Each wall is flat, endless, passes through zero and stands at right angles to its row. A trip goes straight from one point to another. Which walls does it cross, in order?

Walls:
(1): [2.7 4.3]
(2): [ 0.6 -2.2]
(3): [-2.3  0.4]
(4): [-2.0 -2.8]
(5): [0.6 1.3]
(6): [2.4 2.8]
(7): [ 2.5 -7.3]
(8): [-3.2 -0.2]
Trips:
[ 4.1 -4.1] to [-3.4 -0.1] -> 8, 3, 7, 2
[-2.6  3.5] to [2.8 1.9] -> 8, 3
[-5.4 -5.6] to [ 2.8 -2.7] -> 3, 8
[4.2 2.3] to [-4.9  2.7] -> 3, 8, 6, 4, 1

Walls:
(1): [-0.3  0.7 -0.5 -0.5  3.2 -1.7]
(2): [-4.5  1.9  2.3  5.6 -0.3 -0.3]
(3): [-1.4 -0.6  0.6 -1.9  7.2 -5.2]
(4): [-3.0  1.2 -3.2 -1.9  1.8 -3.6]
(5): [-0.9 -0.8 -2.0  2.1 -1.2 -3.9]
(6): [ 1.2 -0.3  2.5 -3.3  2.3 -2.1]
(7): [-1.1 -2.0 -0.9  3.1  3.6  4.7]
Trips:
[ 4.7 -1.4 -0.6  2.1 -7.5 -1.7] to [ 0.3 -2.5  1.5  4.8  3.1 -0.7] -> 2, 7, 3, 1
[ 2.7 -2.0 -0.6  0.3  2.0 -2.6] to [-4.7  5.7 -7.0 -3.2 -2.9  1.6] -> 6, 3, 1
[ 1.9  1.1  1.3 -0.8  4.4  1.4] to [-0.2 -2.6 -1.1  1.7  4.6 -3.9] -> 4, 5, 2
[-0.6  6.2  0.7  1.2  0.2 -1.1] to [ 0.8  3.8 -7.3 -3.8  6.5  0.8] -> 5, 6, 2, 7
[-0.7 -3.4 -0.8 -2.4 -3.1 -1.7] to [ 9.3  0.1 -1.7 -3.2  1.0 -5.5] -> 3, 1
[-1.3 -3.2  1.5  2.8 -3.3  0.2] to [-0.5  6.2 -0.9  1.4 -3.1 -1.8] -> 7, 4
[ 0.1 -1.7  1.0  1.6 -1.0  0.3] to [-5.3  4.5 -8.0 -3.2 -4.3  2.4] -> 4, 7, 2
[-4.1 -2.5  4.0 -3.2  0.5 -0.2] to [ 2.3  3.7 -2.3  1.9 -2.6 -2.3] -> 1, 5, 3, 6

Walls:
(1): [-2.6 -8.1  3.1  6.9 -2.0 -5.0 -6.7  0.1 -2.6 -2.7 -4.9]
(2): [ 2.0  5.2  5.0 -0.7 -0.9 -2.1  1.6  1.4 -4.1  5.2  1.3]
(3): [-1.8 -3.0 -1.8  4.9 -5.1 -2.6 -2.6  0.9 -7.5 -2.5 -0.6]
(4): [ 3.7 -2.4  1.4 -3.0  3.5 -2.5  0.1  0.2  1.1 -1.7  0.4]
(5): [ 0.0  1.3  0.5 -2.0  0.9 -1.9  4.4  2.6 -5.3 -1.4  2.4]
(6): [-2.8 -3.6  1.1  1.3 -2.8  0.8 -0.3  4.1 -0.5 -5.0  1.4]
(7): [ 2.0  9.8 -3.4  1.6 -1.6  2.5 -1.3  0.2  1.1  3.1  0.2]
(8): [ 0.2  0.3  3.6  5.2 -1.6  2.7  0.2  4.0 -1.2 -2.0 -0.9]
Trips:
[ 0.8 -0.2  3.3  3.5 -0.6  2.6  1.7 -2.0  7.0  2.1  4.5] to [ 2.4 -3.7 -3.6  2.2  1.0  3.3 -3.0 -3.3  2.8  4.1  5.7] -> 8
[-1.2 -0.1 -1.2  2.3 -3.3 -3.3  3.6 -0.1  1.0  0.1  0.9] to [-4.8 -4.1 -2.2 -2.5 -5.4  0.6 -3.3  0.6  2.0 -3.3  2.4] -> 2, 8, 5

Walls:
(1): [ 0.6 -0.5  2.4 -3.6  6.2 -1.4  2.1 -1.0  6.1 -2.8  1.0 -0.8 -4.3 -0.9
 -0.2  0.2 -4.9 -1.8]
(2): [-2.1 -3.3 -2.6 -3.4 -6.0 -1.4 -3.3 -0.1  8.0 -0.3 -4.3  0.9 -2.9  1.4
 -0.1 -3.2 -2.1 -1.2]
(3): [-0.5  1.3  3.2 -4.5 -0.3  8.5 -1.4  0.8 -2.3 -5.0 -1.2  3.9 -2.5 -1.6
 -1.2  2.8 -4.9  1.0]
(4): [-3.5  0.9  1.2 -1.4 -4.3  0.8 -3.0 -1.0  4.6 -3.0  1.1 -1.9 -3.1  2.5
  0.6 -0.9 -3.3  0.5]
(5): [ 0.3  2.4  2.2 -0.3 -2.3 -7.9  3.5  1.7  0.7  0.9  2.4  1.4 -0.5 -6.5
 -0.4 -1.8 -3.8 -3.1]
(6): [ 0.5 -0.8 -0.9  1.7  1.8  8.0 -6.3 -7.4  3.8  0.7  0.1  3.7 -2.3  1.3
  3.7  3.8  1.1  5.6]
Trips:
[-0.3  1.0 -1.0  0.9 -4.5 -1.6  1.4 12.5  1.3  3.9 -2.0  2.2 -2.0 -1.1
 -0.5  2.4 -4.8  0.1] to [-1.7 -6.3 -9.3  2.5 -0.6 -0.5 -3.9 -4.1 -3.5 -2.0 -1.4  0.8 -5.2  3.9
  6.3  1.5  0.9 -0.7] -> 3, 5, 6
[-0.3 -1.1  7.5 -3.0  3.0 -0.7 -4.4 -1.0  1.1 -2.2 -0.8 -2.5 -7.6 -3.5
 -1.5  1.7  1.4 -2.6] to [ 0.9 -2.6 -1.6 -3.5  2.1  2.7  0.5  0.7 -3.4  5.5 -5.6  3.5  0.7  1.1
 -4.4 -0.6  0.9  4.0] -> 5, 4, 1, 2
[ 1.5  1.6  2.2 -3.7 -1.4  1.1  1.2  0.6 -3.1  2.5  0.0  2.9  2.6 -4.3
 -0.1 -1.1  5.1  2.2] to [ 2.7 -4.9 -1.1 -1.5  3.7  0.7 -4.6 -2.9 -2.7  5.0  0.1  6.6 -1.6  4.8
 -1.7 -3.2  0.2  2.7] -> 6, 5, 2
[-2.3 -0.1 -0.7  3.8  7.6 -1.3  0.4 -1.9  0.2  1.6  0.2  2.2  4.1 -2.4
  3.2  0.3 -4.9  1.0] to [-2.0 -2.9 -0.9  2.1 -4.1 -0.4  3.3  3.4  2.2  0.1  5.2 -3.4 -3.4  0.7
 -3.2 -2.2  2.6  0.4] -> 6, 4, 2, 1

Walls:
(1): [-0.7  0.3 -4.0 -2.4  0.8 -5.4  1.7  1.4  7.7  2.9  3.4  4.6  2.0 -3.3
  0.9  6.2  0.1 -3.0 -4.1  2.0 -1.3 -4.4  0.9  1.8]
(2): [-3.4  0.4  0.3 -0.7  1.5  1.4  0.9 -2.1 -2.3  0.1  0.4  0.6  0.6 -0.2
 -2.9 -0.4  0.6  1.0  3.6  0.3 -0.9  1.5  0.2 -0.4]
(3): [-2.9  2.4 -1.4  1.0  2.5 -2.7 -1.4  2.7  1.8  3.1 -0.3  0.1  0.6 -4.1
 -1.6 -0.3  1.5  4.6  3.7  0.0  2.0 -3.7  1.1  0.0]
(4): [ 2.0  0.6 -5.7  0.8 -1.2  1.3 -0.5 -1.0  0.1 -1.4  0.5 -2.5 -1.0 -4.3
 -1.4 -0.3 -2.0 -3.1  2.0 -4.1  2.6 -2.2  5.2 -0.3]
(5): [-2.2 -4.8  0.7  0.9 -1.9  2.7  1.1  2.1  3.0  0.8 -5.8 -2.4  1.9 -1.9
 -3.5  7.0 -2.8 -1.2  1.0 -2.2 -0.9  0.0 -2.8 -2.6]
(6): [-3.7  3.4 -1.0 -0.6  2.7  1.1  4.7 -4.2 -4.4 -7.1 -1.8  1.1 -1.2  0.2
  0.0  1.6 -4.4  1.9 -1.5  1.0  4.0 -4.3 -1.6 -6.0]
(7): [-3.5  5.0 -0.5 -1.1  1.2 -2.1  2.1 -3.7  1.6 -3.5 -5.1 -0.5 -1.8 -2.7
  4.7 -0.9  0.3  2.0 -5.2  8.3 -4.9 -4.7  2.8  0.9]
(8): [ 0.5  4.3 -2.7  2.9 -1.4  2.0 -2.7  3.2 -6.4  5.3  2.4  0.9  0.2  1.7
  0.5 -1.1  1.9  0.7  1.7 -1.2 -4.7  2.1 -2.6 -1.9]
(9): [ 1.1 -0.6  4.6  0.9 -2.6 -1.8  3.0 -4.0  2.8 -0.1  2.9 -2.3 -3.5 -0.5
  0.3  4.6 -5.9 -5.4 -0.8  1.3 -2.0 -0.8  0.2  1.6]
Trips:
[-2.7  3.7  3.0 -3.2 -1.1 -1.5  0.1 -2.8  1.0 -1.2  1.6  1.1 -1.1 -2.6
 -4.4  1.8 -2.6 -0.5  1.8 -2.5  0.5  3.2  1.3  2.1] to [ 0.5  3.4  1.0  6.2  1.5  3.5  1.7 -0.6 -7.9 -2.4 -0.7  0.5  2.9  1.5
 -1.0  7.2 -1.6 -2.7  2.2  1.3 -2.7 -2.0 -6.0  0.2] -> 1, 3, 8, 4
[ 3.7 -0.3  0.9 -0.7 -3.7 -0.7 -0.9  1.5 -0.2 -3.0 -3.9 -0.9 -5.4 -0.3
  2.4 -3.8 -0.2  1.5  2.3  2.0  0.6  6.6  3.1  1.1] to [-6.0 -1.7 -0.9 -1.4 -3.8 -1.1 -1.3 -0.1  5.0 -4.1 -2.8 -3.2  0.5 -4.8
  5.9 -6.0 -0.9  5.2  0.3 -1.7  0.5 -8.4 -1.0 -3.4] -> 3, 6, 5, 1
[-5.9 -3.4  7.5  2.0 -6.0 -7.8  1.9 -3.1 -0.7  1.3 -5.9  1.4  4.6  0.7
  0.1 -0.3  0.1  1.1 -2.2  1.6  0.1 -2.0  0.6  0.6] to [ 0.0 -1.5 -2.3  7.6  2.2 -2.2  2.5  0.2 -5.6 -5.8  1.1  1.3 -0.7 -1.0
  2.4 -0.9 -0.4  1.5  3.9  2.5 -2.7 -2.0  1.2 -5.1] -> 1, 5, 8, 9, 4
[ 6.4  4.6 -2.2 -3.0 -4.7 -4.3  6.6 -3.7  8.3  0.0  2.2 -1.8 -0.3  4.0
  4.3  2.3 -0.1  0.6 -0.8  7.6 -0.3  1.1 -6.1  2.3] to [-4.9 -1.4 -2.1  0.3 -2.4  0.3 -3.6  1.1 -2.7  1.8 -7.3 -2.3 -1.5 -1.2
 -1.4 -0.5 -2.4 -2.0  2.6  2.5  4.4 -5.4 -3.0 -6.5] -> 6, 5, 3, 4, 1, 9, 2, 8
